Each row of a before or after table is a point. The points were changed in one or more steps. Then noise was added and the rows were shuffled. The steps act on columns, c1 being the first. Name the steps. A step turns or swaps two columns, mirrors them in a line or flattens them onto one, adds a multiple of one to another, or multiplies or shifts one. Angles are multiples of 10 degrees, from the lower column toward the higher: turns from -170 to 170, lines from 10 to 170 but not 90. Use the fewest steps. Two steps may share a column if one is a turn and the other turns, adds or multiplies; they go together, in the order done. Otherwise the lowest column goes first.
In the rows, zero is written as 128.

Before, 10 rows:
[[154 109 191]
 [122 163 208]
 [123 113 109]
 [157 154 195]
 [162  75 138]
 [173  55  87]
 [106 116 144]
 [155 163  93]
 [ 63 136  89]
 [171 127 202]]
After, 10 rows:
[[138 120 104]
 [121 165 170]
 [ 73 106  87]
 [143 113 142]
 [203 133 131]
 [ 54 126  86]
 [107  54 183]
 [ 71 157  86]
 [ 92 163  54]
 [ 94  79 137]]
Steps: turn c1 and c3 by 150 degrees

Before:
[[134  88 137 129 168 114]
 [139 116 153 131 140  98]
 [109 129  98 119 148 127]
 [141 102 172 170 176 140]
 [166 104 148 168 161 105]
 [128 164 159 112  97 135]
 [103 143 166 173  86 117]
 [115 129 175 168  88 135]
 [119 103 146 168 174 116]
 [100  97  99  80 105 124]
 [ 94 104  51 123 103 185]
 [ 78 129 147 169  88 166]]
After:
[[118 103 145 197 175 117]
 [166 102 148 198 161 106]
 [ 95 103  50   7 102 188]
 [ 77 130 147 196  87 168]
 [130 164 159 158  99 134]
 [142 100 168 235 175 140]
 [134  86 140 141 167 115]
 [ 98  93  98  36 105 127]
 [109 128  99  73 149 125]
 [140 115 155 171 141  99]
 [115 130 173 239  88 136]
 [103 145 167 231  86 120]]
Steps: add 1.5 times c3 to c4

Before (9 x 8):
[[ 90 162 114 143 108  88 129 171]
 [114 154 127 134  38 208 110  72]
 [172 122 140 148  86  98  71  99]
 [136  99  83 167 133 150 136 181]
 [118 111 208  97 153 121 131 121]
 [112 224 198 183 143 137 199 141]
 [ 91 195  69  98  90 191 192  91]
 [168  99 142 152  64  97 119 157]
 [100 144 177 198 144  81 183 140]]
After:
[[110 161 114 140 111  86 128 171]
 [190  99 140 153  60  95 120 157]
 [113 196  70 100  90 190 191  90]
 [141 111 206  96 154 120 130 121]
 [190 126 141 147  87 101  72  98]
 [132 156 130 138  40 209 110  71]
 [119 143 175 200 141  80 182 139]
 [131 222 199 185 144 139 198 141]
 [157  99  83 168 134 152 134 179]]
Steps: shift c1 by 20

Before:
[[139 162  85 211 134 196 144  64 140 100  88]
 [ 88 168 171  69 121  84 150 126 144 169 185]
 [ 57  91  89  81  94 118 170 108 132 137 227]
 [114 113 141 144 178 110 113 131  84 166  93]
 [139 165 125 191  70 239 173  89 110 131  80]
 [151 129 134 198  53 161 143  83 123  82 130]
 [133 163 166 128  99 214 145  60 151  59 119]
 [121 144 114 186 146 145  59 169 152 174  76]
 [ 67 201 148 106 119  92 140  92 126 147 191]
 [ 79 169 158  99 122  85 100  90  78 160 196]
 [137 183 139 156 180 110 131 188 112 143 142]
 [105 157  85  51  89 114 125 113  93 128 194]
 [189 141 107 171 156 122 118 120 146 187  84]
 [180 148 140 199 203 162  70 152 118 209 140]]
After:
[[114 113  73 144 100 112 113 131  82 165 133]
 [ 90 167 133  70 188  85 150 126 145 170 167]
 [188 139 102 171  80 124 120 120 147 188 112]
 [150 130 168 198 170 159 143  80 123  83  83]
 [ 65 200 151 109 171  92 138  94 123 149 170]
 [ 77 171 145  99 181  86  99  90  76 158 178]
 [ 56  91 221  81 156 117 168 109 132 138 181]
 [121 144 101 185  86 145  57 167 152 173  98]
 [139 160 133 210  78 195 143  65 138 101 103]
 [137 185  98 157 116 110 132 189 115 142 173]
 [103 157 211  50 139 112 125 113  95 129 154]
 [139 168 142 194 134 238 172  87 110 132  54]
 [180 147  82 200 102 162  72 154 118 208 187]
 [136 163 116 128 168 214 146  60 150  58 102]]
Steps: turn c5 and c11 by 40 degrees; turn c3 and c5 by 130 degrees

Before, 8 rows:
[[176 140  89  76 120 186 138 133 217  58 166  79]
 [112  71 186 112  71 199 121 119  76  76 116 102]
 [133 178  80 176 120  90 154 101 174 137 136  31]
 [ 93 110 133 123 122 157 151 149 131 158 119 104]
 [198 158 163 159 131 124 141 101 141 167  83 165]
 [ 78 126 118 146 106 187  86 108 114 149  66 112]
 [141 118 121 130  87 123 108  91  93 217  67 173]
 [184 216 173  41 140 196  93 130 134 133 108 132]]
After, 8 rows:
[[141 126 108 134  93 187  86 109 114 149  66 111]
 [177 158 126 173 134 124 141 101 143 167  84 163]
 [161 138 144  65 118 186 138 130 218  59 169  79]
 [171 117 122 125  64 125 107  92  94 215  66 173]
 [236 216 223 106 149 196  92 129 134 133 108 130]
 [ 59 111 135 129 118 156 152 149 130 156 119 104]
 [ 92 178  60 122 115  90 155  99 173 138 135  32]
 [123  71 178 160  36 199 121 118  77  75 116 102]]
Steps: add -1.5 times c7 to c1; turn c3 and c4 by 50 degrees; multiply c5 by 1.6

Before:
[[128 147  99 139 105  63 118  84  84 144  99  63 130  71  66 134 125  49]
 [134 155  97 108 164 109 100 122 101 159 125 108 169 145 120 101  42 159]
 [105 160  68 138  90 122  89  45 167  90 158 171 121 157 193 161 141 111]
 [138 179  74  85 148  69 178 118  63 210 135  39 142  69 170 102 204 126]
 [142 155  74 157 115 128 134 159  91 113 159 145 119  92 161  85 125  74]
 [178 129 173 103 123 141 130 132 146 110  42 159 157 159 155  91 110 106]
 [123 105 151 105 127  92  96 114  93 156 214 175 137   7 212  91 147  74]
 [120  39 102 124 144 166 102 109  24  99 130 144 142 172 130 189 132 137]]
After:
[[137 180  74  84 149  70 179 119  40 179 134 193 155  69 160 103 204 125]
 [105 159  68 139  90 122  89  45 171  61 158  89 157 157 163 160 143 111]
 [123 105 150 104 127  91  94 114 175 127 215 162 174   7 181  91 147  74]
 [134 154  96 108 163 109  99 122 109 130 125 155 141 145 143 102  42 160]
 [119  38 103 124 144 165 103 108 144  69 132 231 136 173 136 189 132 138]
 [177 129 174 103 122 140 129 132 159  81  43 110 154 158 157  91 112 107]
 [129 147  99 138 105  63 117  85  63 114  98 172  98  72  93 133 125  49]
 [142 155  74 156 116 128 133 159 144  83 159 166 140  91 142  85 124  75]]
Steps: turn c9 and c12 by -90 degrees; shift c10 by -30; flatten c13 and c15 onto the line at 50 degrees

Before, 13 rows:
[[115  88  83  55 144 123 160  59 135 126 175 166  97 128 141 116  98 123
   88 137]
 [136 167 104 139 150 118 146 123 164 103 135 157 135  92 135 109 142 129
  111 152]
 [121 157  94  78 132 156 120 163 169  99  91  88 138 100 148 111 143 182
   95 102]
 [140 177 117 105 110  83 133 162 144 141 119 123 106 109 166 119 109 137
  107 126]
 [130 186  95  97 128 112  79 146 106 135  84 110  89 111 152  78  71 116
  125 131]
 [109 148 130 117  98 141 150 127 140 118 101 145 115 130 184 105 130  73
  146 169]
 [116 107 128 152 150 139 117 125 171 186 106 164 175 144 136  60 111 128
  133 139]
 [115 166 100 109 138  99  99 134 129 113 128 100 137 115 147 184 145 146
   93 110]
 [124 131  85 135 134 124 120 155 111 139 133 139 157 152 192 114 133 143
  108 106]
 [125 116  88 100  73 140 104 143 155 166 168 161 115 111 127  93 157 144
   94  80]
 [ 92 103 140 108 118 131 110 185 120 112 137 133 142  94 139 114 220 140
  104  88]
 [117 131  86 111 142 141 104 135 166 156  82 101 176  84 118  76 124 108
   67 157]
 [111 104  88 131 125 161 139 123  89 143  90 119 153 121 153 162 109 117
   85  92]]
After:
[[118 109 176 133 128 158 137 142  87 142 148 116 150 144 152 161 110 114
   86  38]
 [112 178 140 106 109  96 132  78 143 142 134 121 106 113 165 121 112 136
  107 122]
 [ 90 106 110 109 117 151 110  78 121 111 123 132 143 158 139 115 221 139
  103  31]
 [121  89 155  53 141  98 160 192 136 127  68 165  94 143 143 118  94 123
   89 153]
 [ 98 158 171  80 134 168 120 107 169 100 151  89 140 127 149 109 141 180
   94  61]
 [ 94 171 147 140 150 117 147 126 163 103 112 156 137 116 136 110 144 126
  110 187]
 [110 116 151  99  76 146 104 117 156 164  79 161 114 126 129  93 156 145
   93   6]
 [143 107 135 155 151 135 118 135 168 185 151 165 175 141 137  61 112 124
  131 153]
 [110 187 173 100 127 121  78 105 103 135 158 110  87 123 156  78  71 115
  124 140]
 [152 131 167 135 134 137 121 102 111 136 105 141 158 134 194 114 132 146
  106  70]
 [ 81 129 182 113 140 140 102 122 168 156 156 100 173 135 119  76 128 111
   68 201]
 [113 167 151 107 138 102 100 114 129 110 118  97 138 137 148 187 146 145
   92  83]
 [126 145 133 122  96 139 147 130 138 114 155 144 116 144 182 103 132  70
  146 232]]
Steps: turn c1 and c14 by -80 degrees; turn c3 and c11 by 160 degrees; mirror c6 and c8 in the line at 10 degrees; multiply c20 by 2.5

Before, 13 rows:
[[116 106 118 147 127 149 126 110 133 132 117 121 142 120 131 116 120 112
  132 147 118 139 142 122 130 135 130 160 125 141 105 132]
 [141 148 115 109 117 124 131 134 119 131 110 134 135 121 125 145 123 117
  124 117 123 131 118 162 135 140 129 124 149 130 149 136]
 [141 147 128 127 109 124 123 136 126 126 146 139 118 159 143 121 147 124
  135 126 105 114 102 159 132 126 115 120 135 121 137 141]
 [132 135 121 130 133 126 109 131 104 155 144 136 127 146 145 120 161 127
  133 136 132 112 147 127 110 131 114 148 122 120 141 115]
 [118 126 141 151 123 125 132 118 128 129 116 116 140 134 136 125 127 112
  114 134 111 117 135 128 138 150 121 140 132 152 116 135]
 [151 137 121 124 115 114 137 138 141 137 121 137 130 140 133 142 145 123
  115 129 123 116 113 144 127 116 135 125 137 122 137 134]
 [107 117 143 138 109 133 133 105 131 129 125 121 148 109 147 133 139  99
  121 137 122 144 129 133 146 138 113 143 123 160 108 135]
 [132 129 129 129 141 129 132 145 107 169 155 130 114 143 142 116 152 141
  138 126 122 110 120 146 117 118 105 125 135 124 133 120]
 [134 150 108 123 131 117 129 119 128 137 112 150 140 125 116 130 129 108
  115 119 141 137 117 159 139 141 155 112 136 141 136 134]
 [108 125 120 148 129 140 120 123 130 136 128 114 149 119 112 116 139 125
  133 145 129 130 140 114 142 129 138 152 128 131 138 107]
 [115 117 130 139 131 139 127 121 124 139 139 112 158 128 116 128 132 130
  133 144 139 129 146 130 135 139 131 149 116 127 117 138]
 [108 112 150 139 122 135 115 113 123 134 117 129 141 115 139 128 132 118
  132 142 120 124 145 137 144 131 143 145 132 144 116 136]
 [131 139 117 112 116 116 136 129 125 118 116 148 140 132 131 126 124 137
  111 118 145 139 116 151 134 138 144 126 148 140 137 128]]
After (13 x 32):
[[118 127 141 150 122 125 132 119 128 127 117 116 132 134 138 125 127 113
  114 137 112 116 135 127 138 151 135 140 132 152 115 135]
 [151 136 121 124 115 114 136 138 141 153 121 137 128 140 135 142 145 124
  114 129 123 116 112 144 137 116 123 125 136 123 138 135]
 [133 135 121 131 133 125 110 130 103 211 144 136 130 146 149 120 162 128
  133 135 132 112 146 126 138 131 110 149 122 120 122 116]
 [115 117 130 139 131 140 127 122 124 156 138 112 136 127 113 128 132 130
  132 152 139 128 146 130 145 139 139 148 116 127 126 139]
 [116 105 118 146 127 149 126 110 133 138 116 122 136 120 131 117 121 112
  132 150 118 139 142 124 134 135 149 160 124 141 118 132]
 [141 147 129 127 108 124 124 136 127 120 145 138 125 159 148 121 147 125
  134 124 105 114 102 159 129 126 114 120 135 121 121 140]
 [131 140 116 111 116 116 136 129 124  98 116 148 126 132 133 126 124 136
  112 122 144 139 116 151 124 138 129 125 148 139 147 127]
 [141 148 116 110 116 124 131 135 118 134 110 134 125 121 125 145 124 117
  124 120 123 131 118 161 138 139 110 124 150 130 139 135]
 [108 112 150 139 122 135 114 113 122 140 116 129 134 115 143 129 132 119
  131 145 120 125 145 137 150 132 146 145 131 144 135 136]
 [108 125 120 149 129 139 121 123 131 145 128 114 135 119 107 116 140 126
  133 150 128 131 140 113 148 129 125 152 128 131 142 108]
 [106 118 144 138 109 133 133 105 130 126 125 121 132 108 153 133 138 101
  121 142 122 144 129 134 146 137 137 144 122 160 105 135]
 [135 151 108 123 131 117 129 119 128 149 113 151 127 126 113 131 129 108
  114 124 141 136 117 160 147 141 134 113 137 141 156 134]
 [131 129 129 128 140 129 132 144 107 247 155 129 126 143 145 116 151 141
  137 122 122 110 120 146 159 117 113 126 136 123 111 120]]
Steps: multiply c10 by 3; turn c10 and c25 by 20 degrees; flatten c13 and c20 onto the line at 70 degrees; multiply c15 by 1.3; turn c27 and c31 by 60 degrees

Before, 12 rows:
[[192 175  94 185  55 180 204 128 156 129 137 150 197 147  90 122 116 161
  189  99  77 143 147 191 111 188 167 103  93 166  79 170 100 146 106 150
  111 198  63 115 115 110 116 178 160  73 146 104]
 [116 174 197 115 103 203  79  80 121 135  95 125 135  65  75 147 133  72
  127 142  77 148  77 128 188 180 143 170 142 156 125 134  90 164 113 151
   87 111 196 136 208 124 107  98 111 177  84 179]
 [146  88 103  91 155  98 107 154 133 176 169  99 145  84 176  87 148 115
  174 188 153 112 134  96 227  92 135  87 122 119  95 114 167 144  99  92
  154 193 102 173 186 213 136  94 117 172 161 146]
 [160 145 111  99 141  95 107 163 144 175 205 183 168 177  62  94  84 156
  123 102  99 165 158 139 183 139  87  79 178  63 110 162  73 140  86  80
  183 113 175 158 128 151 105 148 130  74 129 139]
 [168 104  92 186  59 185 115 143 151 151 104  90 140 167 177 155  88  30
  176 138 170  78 151 124 177 137 159 194 179 123  87 129 125 171  44 199
  105  88 119 130 118 182 173 126 135 127 146 165]
 [124 129 209  86 115  78 181  99 212 110 131 183 191 100 108 103  76 103
  111 215 104  80 166 155 120 190 179  95 147  81 193  72  58 106 174  98
  195 193  73 151  97 181  80  82  98  80 145 184]
 [ 88 134 113 166 103  89 119 162 140 197 123 127 176 136  96 120 144  98
   82 104 155  99  74 107 149  75 164 192 133  52 170 163 129  64  65 198
   96 144 129  66 106  92  93 144 165  99  86 167]
 [104 212 152 132 177 127 149  78 233  91 212  95 146 158 110 103  51  91
   63 109 113 191 153 183 159 194 136  88 172  98 193  51 134  49  88  74
  179 101 101  62 159 118 155 145  43 102  82 119]
 [187 130 174 110 158 167 197  90 117 148  91 177 145 138 109 101  79 103
  103 131  53 188 100  89 147 150 185 156 178 182 114 160  70  48 104 100
  129 122  71 126 161 103 115 122  66  90 200 172]
 [ 75 155 148 117 168 196 197  88 229 114 199  78 181 129 179 154  39 152
   85  97 155 111 117 131 161 178  63 205  62 181 176 129  93 146  72 174
  112 161 175 130 159 170 163 171 118  90  86 221]
 [ 76 114 206  86 115  98 138 138 146 167  88 132 146 105 144 118  68 160
  101 103 128  78  62 100 113  70  55 103  90  90  95 172 102 126  91  98
  128  91 197 150 139 105 173  74 164  95 151 146]
 [154 124 120  96 142 202 169 112 153 167 106 194 169  65  98 217  94 103
  178 187 124 177  86 150 125 161 148 129 155 143  88 129  97 104  47  80
  115  99 142 135 174 109 113 148  69 108 116 132]]
After (12 x 48):
[[194 172  97 184  53 155 201 127 161 133 136 153 197 145  96 123 117 163
  190  96  78 177 146 192 111 190 172  99  94 167  81 165  99 144 106 149
  108 196  63 114 116 105 113 175 162  71 145 104]
 [ 71 116 208  88 118  67 138 136 139 161  83 135 149 107 144 118  76 160
  103 101 127 106  57  98 112  71  54 106  91  90  97 172 101 131  93  97
  128  96 198 156 141 102 173  74 164  98 159 142]
 [158 123 111 102 141 162 105 162 144 175 205 181 165 176  65  98  82 158
  124 103 103  89 161 140 180 142  91  81 183  66 106 160  76 145  87  80
  182 113 175 159 126 149 108 148 131  77 130 146]
 [ 96 130 110 165 104  94 124 163 137 196 124 133 176 136  97 121 144 101
   85  99 153 102  75 106 147  79 164 190 131  52 173 159 130  61  66 196
   92 145 134  69 112  92  95 143 167 102  87 171]
 [192 104 176 106 158 189 196  89 114 148  90 176 140 140 110 101  77 103
  103 129  54 156  95  87 154 152 185 151 184 184 117 160  72  47 106 102
  131 120  71 127 164  98 114 120  63  89 197 178]
 [ 69 174 154 119 165 124 198  81 233 109 202  81 183 131 185 157  46 156
   86  94 147 201 115 130 159 179  64 212  67 180 173 133  98 149  76 176
  112 160 173 129 161 167 163 173 119  94  88 217]
 [101 195 156 132 177 190 141  78 230  89 210  98 143 156 109  99  52  96
   67 108 110 119 154 181 162 192 134  89 171  97 194  55 134  47  88  75
  175 103 102  64 164 120 156 138  45 101  80 115]
 [124 112 202  90 114  73 176  98 210 111 130 178 190  93 104 106  72 107
  111 212 102  83 168 157 121 192 181  91 145  80 194  67  57 104 173  97
  194 192  75 151  94 182  85  79  96  79 151 185]
 [145  66 102  91 153 110 111 155 130 173 167 101 148  81 179  86 150 121
  175 182 154 103 137  94 230  95 135  88 127 121  95 110 169 144 100  99
  159 194 101 177 195 214 134  86 122 174 162 141]
 [117 189 202 112 106 163  76  81 115 138  94 130 133  68  74 148 137  73
  128 142  75 195  84 131 184 182 142 170 145 154 125 130  82 164 119 150
   86 113 195 129 206 119 104 103 106 179  81 179]
 [171 121  95 185  55  90 114 146 152 153 106  90 142 168 179 156  82  21
  179 137 169 190 155 126 178 137 162 183 178 124  86 129 132 170  42 199
  106  90 118 127 120 186 175 134 134 126 147 165]
 [153 187 122  94 134 192 167 112 154 169 108 195 173  62  93 223  96  98
  177 190 126 195  82 152 126 161 150 132 152 142  92 129  95 101  48  79
  112 101 140 134 175 115 108 152  67 104 119 125]]
Steps: add 0.7 times c16 to c2; mirror c6 and c22 in the line at 40 degrees

Before:
[[ 93  89 184 145 133 133 199  97 103 116 132 176 139 171 162  93 116  96
  166 171 133 136 177 145  86 130 120 150 144 111 124 150 114 144 183 132
   95  85 146 136 143 150 151 162 170 154 115  78 176 117 163 157 155 107
  146 128 166 145  95 129 145 115 141 143]
 [156 115 130 146 162 133 171 160 149 121 115 119 119 108 149 140 108  95
  105 119 111  87 152  85 164 115 171 149  96 127 116 111 167 158 137  75
   98 138 130 123 175 130  91 105 153  94 108 101 155 103 167 155  78 164
   87 152 140 153 110 137 115 138 105 112]
 [117 159 149 152  80  86 173 138  84 174 117  96 106 156 134 128  98  96
  155 113  97 104 100 111 140 146 127 144 119 163 102 132  98 151 133 118
  100 120  94 149 106  94  94  94 143 144 107 158 138 139  96 148 141 158
  118 166 134 115 145  96  79 154 158 119]
 [ 97 138 106 105 151 101 127 112  90 171 138 150 113  94 106 132 161 147
   99 108 126  82 103 129 127 113 103 139 119 139 108 179 130  88 186 136
  179 141 163 122 116 161 102 147 165 151  92  88  95 119 174 105 163 130
  121 140 109  99 170 101  84 127 120 145]
 [154 116 148 127 123 141 129 104 160 118 165  95 143 178 140 119  88 105
  165 123 115 160 164 129 157  97 143  82 137 106 157 114 140 156 188 140
  161 107 106 147 152  93 139  96  92 182 109 144 144 125 111 144 147 131
  125 110 101 102 153 117 116 136 165 161]
 [145 168 148 136 147 114 143 157 120 169 126 169 174  92 134 156 116 129
   98 106 170 117 180 118 154 110  96 158  90 107 149 185  89 105 151 118
  102  99 124 138 143 170 173 121 131 118 173 152 145 164  94 117 162 169
   67 183 170 146 165  96 137 166 119 126]
 [144  93 179  95 150 127 153 100 144 172 164 107 107 143 183  87 105 129
   91 125 150 156 157 148 107 140 143 126 128 122 120 116 101 100 105 145
  129  90 120  69 133 131  88 115  91 101 100 156 103 113 158 125 133 146
   86 160  93  87 149 128 124  95 170  92]
 [ 96  97 108 119 101 156 150 109 149 180 108 122 119  91 120  86 167 164
   96 155 142 137  98 111 110 148  97 113 160 136 153 101 134 139 133 136
  113 142 138 119 112 118 128 112 164 112 149 148 147 111 165  73 106 155
  150 134  99 105 101 105 119 149  97  99]
 [164 113 164 116 157 170 151 178 114 135 154 142 150 100 136 132 129 161
  163 123 176 138 127 140 166 127 138  86 143 125 155 101 174 102 132 117
  136  93 151 134 117  90 150 117 107 129 174 147 145 168  95 113 152 158
   70 132 171 160 139 106 131 170 152 152]
 [130  85 124 130  99 132 130 127 145 168  88 117 134 106 126 173 105 138
  168 168  97 108 170 142 114 153 138 151 141 157 101 113 151 124 159  75
  129 107 109  82 144 110 119  96  93 164 129 156 109 104 160 128 159 125
  131 111 116 128 171 106 117  94  88 110]]
After (10 x 64):
[[166 107 162 174 199 167 147 182 115 134 154 145 153 100 132 131 124 157
  161 126 113 135 125 139 164 129 138  89  87 126 155 140 171 106 133 118
  141  95 148 134 119  89 150 115 103 135  75 148 143 131  96 114 149 160
   70 134 169 163 142 102 135 170 154 151]
 [ 95 100 106 143  62 156 148 108 149 216 107 125 115  96 118  87 168 169
   97 158 120 133  95 115 112 145  97 115 136 140 155 124 133 141 134 136
  113 146 138 118 112 117 124 109 166 111  97 149 143 164 168  70 103 158
  154 134  96 101 101 105 120 146  97  99]
 [154 112 149 113 119 137 131 106 154 127 168  97 145 176 141 119  88 108
  164 122 126 157 161 126 159  97 144  82 122 101 154 103 137 153 187 140
  156 110 112 141 152  93 140  95  92 183 135 145 144 131 112 146 149 134
  126 107 100  97 150 121 116 138 166 163]
 [ 96 139 106 122 182  97 127 115  93 169 139 150 113  93 105 129 161 143
   97 111 104  81 103 126 122 115 103 144 142 142 111 147 132  90 187 132
  182 142 158 119 112 161  99 151 169 148 186  94  95 121 176 109 163 136
  121 139 107 104 169 103  81 127 119 144]
 [154 119 132 111 216 133 172 161 146  94 109 120 119 111 150 138 113  94
  106 119 148  87 155  83 164 118 169 146 164 132 114 104 170 156 140  77
   99 140 130 121 173 130  90 104 153  92 130 103 159 105 169 152  81 160
   87 154 140 154 107 138 114 135 107 113]
 [142  89 178 149 185 130 153 101 144 177 163 106 104 143 186  87 104 130
   91 125  96 154 158 150 109 140 143 126 145 122 121 102 102 100 107 147
  129  89 120  70 130 127  88 120  87  98 140 155 101 134 158 126 134 151
   86 161  97  90 149 127 127  97 172  90]
 [147 169 148 170 174 115 145 159 120 124 132 172 170  94 134 157 118 128
  101 107 135 120 182 120 151 109  96 157 103 107 150 199  83 103 149 117
  104 102 122 139 141 170 169 119 133 118 133 147 148  84  89 113 160 172
   68 185 170 142 166  97 134 169 116 127]
 [132  86 120  97  51 131 132 124 141 187  92 119 138 105 128 170 101 137
  169 164 131 109 175 142 112 156 139 156 144 160  97 121 148 125 156  73
  132 107 111  81 145 110 120  92  96 161 117 159 113 151 160 128 164 126
  132 112 118 130 169 104 118  98  86 108]
 [120 157 145  96   4  80 174 138  81 160 116  99 103 158 135 125  99  96
  160 113 152 106  98 114 141 148 132 144 123 160 100 116 101 153 138 118
  101 121  96 152 109  91  92  93 143 144 143 155 138 119  96 151 143 158
  119 163 129 118 147  96  81 159 162 118]
 [ 96  89 186 133 143 133 197  99 104 137 128 173 136 170 162  89 115  97
  171 171 146 135 177 145  86 129 121 147 140 115 127 130 118 142 184 130
   92  86 150 138 139 149 153 166 167 161 151  77 177 148 162 158 157 107
  145 129 169 144  93 129 149 116 145 137]]
Steps: swap c4 and c21; multiply c5 by 2.5; turn c29 and c50 by 110 degrees; add 1 times c50 to c10; mirror c32 and c47 in the line at 20 degrees
